Each row is a point. Each copy is the shape, with its points in the same order, turned, moved and blurred by noise. Is it also mirrored, or only turned?
In the rows, 128 means zero.

Shape:
143 137 104

161 136 147

98 161 91

173 128 159

137 106 151

191 114 138

175 93 151

170 146 144

55 131 105
Copy 1 (9 x 3):
129 107 103

161 111 133

110 144 75

176 102 150

131 120 156

164 74 148

153 87 169

174 108 127

69 164 102
Copy 1 is: only turned
Copy 2:
106 106 147

146 95 165

84 144 127

167 88 174

166 93 125

146 71 173

169 64 149

146 102 182

107 161 77
Copy 2 is: mirrored

Shape:
123 115 111 152

104 97 144 148

93 162 158 151

125 190 90 80

106 97 145 66

168 91 141 146

100 119 71 132

127 155 158 170

68 182 83 116

95 104 151 150
Copy 1 (10 x 4):
126 144 146 160

135 128 185 149

134 136 163 87

131 107 68 99

160 54 144 147

176 154 157 177

94 118 124 160

152 169 166 100

78 109 103 91

131 122 190 141
Copy 1 is: only turned
Copy 2 (10 x 4):
121 122 97 118

82 118 121 111

113 154 155 70

177 198 147 146

78 146 149 171

114 67 126 139

114 165 74 132

123 110 151 78

131 218 116 108

78 126 122 97
Copy 2 is: mirrored
Copy 3:
133 105 96 112

129 74 126 134

75 105 140 118

132 185 166 104

161 103 183 155

145 105 82 171

167 121 121 85

75 109 103 126

116 146 164 55

119 65 125 128
Copy 3 is: only turned
Copy 4, 10 rows:
134 91 137 119

161 109 116 94

179 133 141 157

79 149 135 192

110 169 86 101

121 110 164 66

105 78 107 140

173 122 174 130

126 110 103 207

167 110 117 106
Copy 4 is: mirrored

Shape, 12 rows:
129 149 164 98 115 95

155 187 138 88 147 83

185 84 100 81 181 147

186 95 93 100 200 179

132 154 126 74 164 101

82 92 58 143 129 184

101 141 161 151 117 129

119 110 125 112 140 105

88 149 130 150 120 77

158 127 144 157 122 112

104 133 166 125 105 138

162 135 98 108 118 108
Copy 1, 12 rows:
131 149 82 102 103 132

122 161 65 97 154 155

97 111 186 62 180 159

108 117 205 79 208 145

87 159 101 98 152 143

83 78 189 190 139 122

145 115 104 140 111 94

103 112 115 104 130 130

118 91 61 146 119 112

165 99 107 108 141 133

136 135 122 128 91 113

118 112 122 120 145 180
Copy 1 is: only turned
Copy 2, 12 rows:
88 133 137 126 109 89

88 100 90 148 108 64

101 31 133 171 113 169

140 16 117 158 120 180

71 82 104 129 126 97

153 67 185 121 215 143

137 153 140 109 141 111

94 112 142 142 147 127

107 162 129 139 173 86

142 136 140 167 121 118

126 139 158 97 124 109

109 84 148 177 129 92
Copy 2 is: mirrored
Copy 3:
99 164 161 138 108 141

142 207 152 145 95 129

179 134 92 197 165 153

194 125 58 184 151 159

130 200 124 151 133 144

138 96 65 71 191 139

85 125 119 104 97 129

110 146 120 141 150 124

83 161 134 96 123 87

128 114 135 139 98 106

85 124 133 111 107 155

162 146 149 132 140 121
Copy 3 is: only turned
Copy 4:
150 157 138 142 97 96

178 154 158 164 140 75

96 61 190 125 158 72

79 69 192 119 196 87

147 142 151 139 143 51

102 99 94 36 182 113

121 164 101 121 123 134

127 112 119 120 127 82

161 147 72 132 122 101

140 116 128 151 129 146

116 162 127 105 104 124

167 100 152 121 139 106
Copy 4 is: only turned

Shape (11 x 8):
127 111 183 132 153 156 126 139

162 141 152 132 142 90 134 112

143 146 113 118 157 104 120 131

115 144 182 115 138 195 90 74

51 108 119 172 170 178 143 131

160 146 111 171 131 121 149 132

84 71 111 82 169 174 152 134

148 132 179 91 91 110 79 104

109 157 208 81 176 96 175 148

112 140 123 69 89 155 127 113

164 81 136 140 104 100 123 77
Copy 1 (11 x 8):
162 93 141 129 184 102 138 133

138 110 74 131 130 110 138 100

111 117 98 143 118 124 116 139

174 122 159 114 191 88 56 117

145 169 181 191 159 85 136 162

110 152 86 157 154 138 146 104

104 134 180 109 140 70 137 196

162 91 135 77 132 141 92 94

212 87 79 116 130 100 142 191

134 154 142 60 140 134 97 145

118 129 119 99 119 94 142 52
Copy 1 is: only turned
Copy 2 (11 x 8):
82 121 119 95 140 151 85 116

114 141 122 132 94 105 130 112

136 128 102 119 110 118 142 145

115 163 182 84 131 168 70 134

150 117 87 138 184 177 59 159

146 103 121 154 137 108 130 102

147 144 54 75 144 209 99 146

79 153 167 117 79 160 143 131

45 190 67 106 141 97 119 144

127 172 135 110 132 194 163 137

123 133 123 149 57 161 115 88
Copy 2 is: only turned
Copy 3:
134 146 146 90 166 113 158 106

138 137 137 153 156 168 120 106

104 120 115 147 130 158 136 118

137 129 121 55 162 88 84 124

102 190 87 95 106 67 170 92

137 167 138 144 99 163 139 127

124 133 49 86 152 105 205 121

167 80 147 139 174 119 96 137

132 96 132 108 176 158 158 19

168 78 85 104 117 117 131 131

182 161 109 167 172 138 118 153
Copy 3 is: mirrored

Shape:
106 130 176 132 145 87 81 88 107 128 151

147 105 101 158 130 160 163 151 175 116 148

121 175 145 123 113 188 155 144 106 157 172

143 166 133 118 109 160 112 141 190 165 99

129 134 79 115 150 182 90 126 134 182 156

127 126 189 162 198 174 154 90 102 76 77

103 153 156 117 147 124 76 94 179 82 129

142 104 124 79 143 117 114 123 99 139 77

95 121 77 137 165 103 163 155 159 144 123

70 137 140 181 147 87 148 173 159 120 119

102 145 125 82 113 155 83 133 176 107 139

122 129 118 105 203 136 95 175 151 169 133

95 108 175 168 194 119 132 98 133 88 153

96 80 158 125 171 176 118 125 175 122 183

157 143 105 145 157 117 149 176 180 163 181

147 142 185 182 111 128 86 167 154 83 164

110 124 158 140 94 99 109 149 144 115 97
Copy 1, 17 rows:
115 55 74 127 148 140 113 137 134 131 169

100 130 190 156 105 132 154 109 117 159 94

78 138 175 182 162 90 103 123 141 107 167

125 186 147 156 107 173 121 120 158 130 151

116 137 126 216 92 108 76 145 120 144 127

112 81 167 69 167 114 72 98 163 209 132

89 99 104 125 145 196 112 168 142 167 138

155 143 96 92 112 90 105 145 129 141 123

121 127 121 168 127 107 170 126 164 162 73

109 107 105 152 171 156 182 81 175 149 82

93 150 119 149 140 177 112 180 117 129 129

123 158 80 188 133 114 119 124 120 195 127

112 37 131 125 170 136 128 114 134 192 124

131 94 160 185 162 151 122 147 81 188 127

90 141 140 200 99 109 186 110 124 166 132

64 102 125 127 138 189 139 67 99 129 152

126 121 110 107 143 168 141 108 145 105 117
Copy 1 is: only turned
Copy 2 (17 x 11):
91 63 107 77 146 128 119 143 122 114 132

125 167 165 136 74 87 146 110 148 120 158

135 154 166 62 126 96 111 72 123 157 99

121 151 125 148 111 65 61 88 136 110 106

103 163 134 93 116 42 115 113 61 125 132

156 99 187 139 199 98 146 178 171 150 130

96 63 161 124 137 92 75 127 135 81 160

80 152 121 150 157 135 108 162 93 137 114

105 200 127 108 125 106 135 130 139 70 170

133 151 133 91 121 129 132 134 185 41 135

85 117 171 116 102 93 55 112 104 95 139

53 169 135 98 141 51 125 142 123 84 108

116 83 159 82 149 103 157 166 173 108 167

90 118 179 73 86 55 116 166 150 133 160

76 175 124 102 88 69 155 72 157 96 141

115 62 163 115 75 109 143 98 164 84 89

120 115 126 132 102 148 95 135 145 83 106
Copy 2 is: mirrored
Copy 3:
167 162 114 84 164 79 156 126 108 140 197

133 119 159 174 82 127 104 119 111 120 130

79 133 100 121 132 122 96 175 156 104 165

107 111 172 125 142 116 92 169 122 176 118

42 119 137 102 99 89 151 141 117 145 126

178 163 165 98 125 141 139 83 228 128 167

173 127 150 66 115 116 112 121 109 188 187

136 141 94 111 164 95 135 79 146 175 98

125 107 152 120 135 138 126 84 78 91 111

154 155 176 120 158 162 100 99 71 98 156

120 118 119 90 104 108 84 129 100 192 159

60 112 141 125 160 132 151 89 100 163 160

176 148 159 98 125 116 146 80 136 108 213

104 115 158 124 87 79 108 86 127 132 210

100 88 151 183 126 143 148 144 77 123 151

159 185 152 156 117 139 108 156 93 174 212

169 179 141 120 159 115 86 125 98 158 140
Copy 3 is: mirrored

Shape:
146 128 142 144 168 154 106 99 58 147 172 105

98 115 147 80 153 142 170 113 157 161 184 99

169 106 74 161 217 122 164 151 147 86 149 86

139 74 84 169 171 125 172 116 148 129 92 154

131 149 140 209 174 188 101 80 126 120 158 147

147 167 126 113 114 97 145 129 104 132 145 152

102 112 140 122 104 148 149 109 184 112 160 99

130 110 95 113 120 170 184 144 159 71 120 116

136 105 86 187 247 142 132 133 124 110 98 128

124 122 90 95 153 162 181 143 147 73 162 140

125 68 132 156 167 136 145 170 144 153 162 110

165 126 139 112 173 149 114 153 135 139 82 202

154 152 77 108 165 132 87 92 127 185 125 138

95 132 113 162 135 131 150 182 96 122 157 102

127 136 75 187 123 154 181 125 157 118 128 103

112 146 57 177 169 78 91 84 141 149 54 105

113 143 67 152 156 91 120 140 121 115 107 158

143 152 143 127 159 144 149 140 108 158 130 138
Copy 1 (18 x 12):
218 69 141 148 171 143 129 90 114 161 102 104

153 80 180 72 151 169 145 137 150 137 171 102

117 64 179 177 192 152 161 187 114 99 73 131

116 133 169 185 123 149 180 139 123 99 110 163

211 141 126 189 150 166 86 143 110 126 106 94

174 87 103 93 135 90 154 128 136 110 114 140

128 96 141 88 104 173 130 160 106 126 149 89

99 59 140 126 100 170 130 150 123 63 118 123

123 119 156 223 195 161 141 143 144 122 79 145

125 51 142 132 137 152 142 155 153 55 135 100

119 98 185 144 177 141 144 128 79 133 156 123

121 135 152 156 136 75 99 88 167 97 103 141

180 91 152 159 119 94 129 141 183 183 113 143

138 60 96 135 184 147 138 131 86 121 153 144

144 86 129 153 115 175 138 187 93 102 124 170

123 132 98 188 122 137 167 174 156 206 75 181

127 104 89 177 149 102 168 152 147 126 117 152

167 96 141 118 162 124 113 106 141 118 122 154
Copy 1 is: only turned
Copy 2:
110 155 127 124 105 94 76 110 173 129 108 154

150 168 109 110 166 152 111 147 179 94 161 86

202 123 140 120 114 192 131 136 156 76 57 167

147 122 157 131 107 147 216 125 158 66 109 143

97 180 199 174 102 132 122 93 146 138 96 130

125 140 91 127 156 115 147 127 114 138 140 169

162 163 151 135 141 147 134 189 152 131 161 89

181 177 155 101 150 149 175 197 120 91 113 137

156 116 168 152 107 137 160 92 145 59 31 145

160 199 117 95 139 171 156 165 121 90 98 135

115 101 146 95 123 166 125 157 186 85 107 110

92 119 145 93 147 120 170 86 72 65 123 136

160 129 119 106 110 103 147 49 137 133 130 115

121 130 121 106 156 130 137 177 173 142 65 141

170 151 177 127 144 146 196 154 169 141 110 151

201 80 143 187 109 75 202 88 147 134 85 122

148 118 106 150 124 123 202 118 117 134 70 139

112 140 134 112 174 120 133 108 143 107 117 148
Copy 2 is: mirrored
